Each row of a before or after table is a point. The points were changed in one or more steps. Then noise was added and the rows were shuffled. The steps act on how far a point lies along the listed directions, d1 being the first. Write out the steps. A step turns or swaps two directions, mirrors them in a line or flattens them onto one, adds a multiple of one to another, or multiplies one. Angles are multiples of 10 degrees, from the lower direction toward the higher: turns from -170 to 170, lines from 10 to 170 but not 90. Use the fewest steps. Two steps may share a direction if one is a turn and the other turns, adds or multiplies; they go together, in the order done. Otherwise the lowest direction goes first.

Directions:
(1): [3.8 0.2]
(2): [ 0.2 -3.8]
Before (8 x 2):
[[-1.4 -3.9]
 [-2.8  0.1]
 [-1.1  1.7]
 [ 2.1 -1.4]
 [ 2.7 -1.1]
 [-4.9 -0.2]
 [-1.6  3.5]
 [ 4.1  3.8]]
After, 8 rows:
[[ 0.7  4.1]
 [ 2.8  0.3]
 [ 4.8  1.2]
 [ 2.3 -3.3]
 [ 1.1 -1.4]
 [-3.5 -4.4]
 [-2.9  0.8]
 [-2.4  1.0]]
Steps: turn d1 and d2 by 170 degrees

Directions:
(1): [ 4.2 -1.3  4.6  0.5 -1.4 -0.2]
(2): [ 0.9 -0.2 -1.1  1.8 -0.9  6.1]
(3): [-2.3 -2.7  2.5  1.8  4.5  0.8]
(4): [ 3.6 -3.2 -3.7  0.3  2.1 -1.0]
(5): [-1.7 -4.3  0.2 -4.0 -2.1  1.0]
Before (12 x 6):
[[ 2.5 -4.4  0.3 -1.6 -0.9 -0.8]
 [-1.7  0.9 -0.7  0.7 -1.0 -1.1]
 [-2.4  0.0  1.6  0.6  0.0  0.7]
 [-2.7  1.7  0.4 -2.1 -2.6 -0.4]
 [-3.9  3.0  1.4  1.1  0.7 -2.0]
 [ 0.8 -3.5 -0.6 -3.8  0.3 -2.5]
 [-4.2  1.5  1.5 -3.4 -3.5  0.1]
 [ 2.4 -1.8 -1.8 -2.7 -2.6 -0.9]
 [ 3.3 -4.9  0.8 -2.5 -0.3 -1.5]
 [-3.8 -1.8 -0.9 -3.1 -2.9  0.6]
 [ 3.0 -4.9  0.4 -4.2  0.2 -3.0]
 [-2.9  0.9 -1.4  0.9  1.4 -0.5]]
After, 12 rows:
[[ 5.3 -2.2  6.0 -3.5 -5.6 -1.2]
 [-4.6  1.5 -6.3  0.4  2.5 -0.6]
 [-3.1  0.0 -2.2  0.9  0.9 -1.1]
 [ 3.7 -1.5  5.4 -5.2 -4.7 -2.7]
 [-0.9 -0.1  3.9 -2.3 -3.3  0.4]
 [-0.2 -0.8  1.0 -4.3 -2.6 -2.3]
 [-2.9 -0.1 -3.4  1.5  5.0 -2.7]
 [ 3.6 -2.1  4.7 -2.2 -5.1 -0.5]
 [-4.5 -1.7 -0.5 -0.5  2.9  0.0]
 [-6.4 -3.3 -3.1 -2.5  0.6  0.8]
 [-5.4 -3.7 -0.3 -1.5  3.6  0.0]
 [-0.3 -2.3 -1.3  0.7  1.4  0.0]]
Steps: multiply d1 by 2.5; turn d3 and d4 by 110 degrees
